Each row of a before or after table is a point. The points were changed in one or more steps. Then noise was added and the rows were shuffled. The steps act on columns, c1 being the first. What was done? A step turns or swaps two columns, mirrors them in a line or flattens them onto one, adds a multiple of one to another, or multiplies or shifts one. Angles are multiples of 10 degrees, from the lower column toward the higher: turns from -170 to 170, lines from 10 to 170 but not 90. Use the fewest steps. Two steps may share a column if one is a turn and the other turns, adds or multiplies; they go together, in the order done. Otherwise the lowest column goes first.

Before:
[-0.4 5.1 2.1]
[-6.0 -3.1 0.4]
[1.3 -4.3 1.8]
[-7.0 -4.7 -7.4]
[4.2 5.5 -5.2]
[4.2 4.5 1.9]
[3.7 3.7 -0.1]
[3.0 4.3 -0.5]
[-2.8 -5.9 -2.1]
After, 9 rows:
[5.1 0.6 4.6]
[-2.4 0.4 3.7]
[5.4 0.1 -4.4]
[7.1 2.9 -3.6]
[6.7 -4.6 -6.4]
[-3.8 -8.4 3.7]
[2.9 3.8 -4.8]
[0.8 -3.2 5.2]
[5.9 0.5 -3.3]
Steps: shift c1 by 3.0; turn c2 and c3 by -80 degrees

Before (8 x 8):
[-11.5 5.4 -0.9 -9.2 2.5 2.4 -6.9 -4.4]
[-4.6 1.9 -4.3 -5.1 4.2 -0.5 2.6 -2.3]
[-2.7 -9.1 1.9 -0.4 -0.9 -3.5 -3.9 -4.2]
[-5.8 0.4 8.7 6.3 7.7 -1.8 5.6 2.5]
[-1.6 1.8 -3.8 -1.4 -1.0 4.1 -1.5 1.4]
[5.2 1.3 -0.7 0.1 1.3 4.3 5.3 -4.4]
[2.2 5.6 0.1 2.9 1.8 -1.0 -2.6 0.2]
[0.9 0.7 -0.8 8.7 5.5 2.2 1.1 -0.9]
After (8 x 8):
[-3.1 -0.5 10.4 -5.3 3.2 -4.1 6.9 4.5]
[3.8 0.5 1.4 3.1 5.6 -3.1 0.3 -5.5]
[-0.3 0.5 2.5 3.2 4.0 3.6 -3.9 0.8]
[0.8 0.8 5.4 -4.5 2.1 -8.0 -1.7 -0.7]
[1.2 -3.8 -0.4 -2.5 -4.6 2.8 1.1 -0.9]
[-2.3 2.6 1.7 7.4 -6.2 5.7 -3.8 3.3]
[-0.8 1.7 -1.8 3.8 -0.1 -0.9 -3.9 1.7]
[0.9 2.6 2.0 -2.5 -2.0 -1.8 -1.6 -0.8]
Steps: flatten c1 and c8 onto the line at 130 degrees; multiply c2 by 0.4; turn c3 and c5 by -70 degrees; turn c5 and c7 by -70 degrees; turn c4 and c6 by -130 degrees

Before (13 x 14):
[2.0 2.9 -6.8 1.4 -6.0 -4.2 0.6 3.8 6.3 -1.0 3.4 3.6 -1.6 2.3]
[0.8 8.0 5.0 4.5 3.5 0.5 -3.5 -0.8 -5.9 -8.7 -0.1 0.0 -3.6 -2.3]
[4.5 -4.8 6.2 -0.5 -2.2 -0.1 6.0 5.2 3.8 -2.3 -4.1 5.5 -3.5 -5.1]
[-4.3 2.2 -2.2 2.1 -1.2 -4.9 3.9 6.0 4.2 3.2 0.9 -4.7 -1.3 1.0]
[2.4 0.8 3.7 2.0 -0.5 0.1 -0.4 -0.8 0.6 5.7 1.1 4.7 0.1 -2.1]
[3.0 -5.9 1.1 6.5 5.4 -0.1 7.4 -1.9 -0.8 -2.0 -2.3 6.1 -5.8 -6.4]
[-0.3 5.1 7.1 6.8 7.6 5.3 0.8 2.4 -1.0 -4.7 -3.8 11.0 -6.8 -1.6]
[-8.2 0.8 -4.5 -3.2 0.8 -0.8 3.2 -0.2 0.4 -2.5 10.5 -4.2 7.0 8.4]
[-0.7 4.1 -3.5 -3.7 2.5 -1.0 0.8 -0.6 9.2 -0.5 3.3 -2.2 0.3 -0.1]
[-0.2 -0.9 -2.3 -3.7 0.0 -3.3 -2.7 1.0 3.0 1.9 2.9 -3.3 -3.6 9.2]
[-8.4 2.2 -2.6 0.3 -1.5 0.7 -2.6 -5.0 1.5 -2.9 -1.3 -2.6 3.2 6.4]
[3.4 -0.7 -0.6 3.9 6.7 3.2 -0.1 6.1 -3.0 -3.4 -5.4 5.5 -0.4 -5.9]
[-9.1 0.6 -1.6 -4.2 2.6 -8.8 -2.5 -2.2 1.2 -1.6 3.9 1.2 3.5 4.7]
After:
[2.4 6.2 -6.2 0.5 3.9 -4.3 -13.1 -5.8 3.8 -1.2 3.9 -2.4 -0.7 2.9]
[2.9 -3.3 1.0 -0.9 -1.9 -0.2 10.8 5.5 6.0 -2.6 -2.5 -6.8 1.5 -3.2]
[2.4 3.6 3.5 0.4 -1.2 0.2 -1.8 -1.0 -0.1 5.3 0.9 -2.3 0.6 -1.9]
[-8.0 3.7 -4.9 0.5 0.3 -1.0 3.3 0.5 2.3 -2.5 10.6 4.2 -2.3 5.4]
[4.6 -1.7 6.1 1.4 5.5 -0.2 -1.2 -1.9 7.5 -2.5 -3.8 -0.8 0.9 -3.3]
[-4.6 5.5 -2.1 -2.3 6.0 -4.6 -4.3 -1.2 5.7 2.5 0.8 -0.5 -0.7 1.2]
[0.1 8.6 7.6 0.8 2.1 5.6 4.1 7.9 0.0 -4.5 -3.9 -7.9 0.1 0.1]
[-8.3 5.3 -2.3 -1.3 -4.8 1.0 -7.0 -1.9 -1.4 -3.1 -1.2 0.4 -2.0 4.3]
[-9.1 3.7 -1.8 2.1 -2.5 -7.9 -5.8 2.0 -1.4 -1.4 4.1 2.6 -1.2 2.9]
[3.2 2.6 0.1 0.4 6.7 3.1 6.5 6.8 -1.3 -2.7 -5.3 -4.5 2.0 -4.8]
[0.7 11.6 4.8 -1.7 -0.1 0.9 8.2 3.2 -5.1 -9.5 0.5 -4.1 0.5 -0.6]
[-0.7 2.3 -1.6 0.7 1.0 -2.9 -9.6 -0.1 -0.8 1.7 2.7 3.8 -3.0 9.6]
[-0.7 6.6 -3.1 0.7 -0.7 -1.4 -19.2 2.3 6.1 -0.4 3.7 3.6 -0.4 -0.4]
Steps: shift c2 by 3.0; multiply c12 by 0.4; turn c4 and c12 by -120 degrees; swap c5 and c8; turn c7 and c9 by 60 degrees; multiply c7 by 2.5; flatten c13 and c14 onto the line at 110 degrees
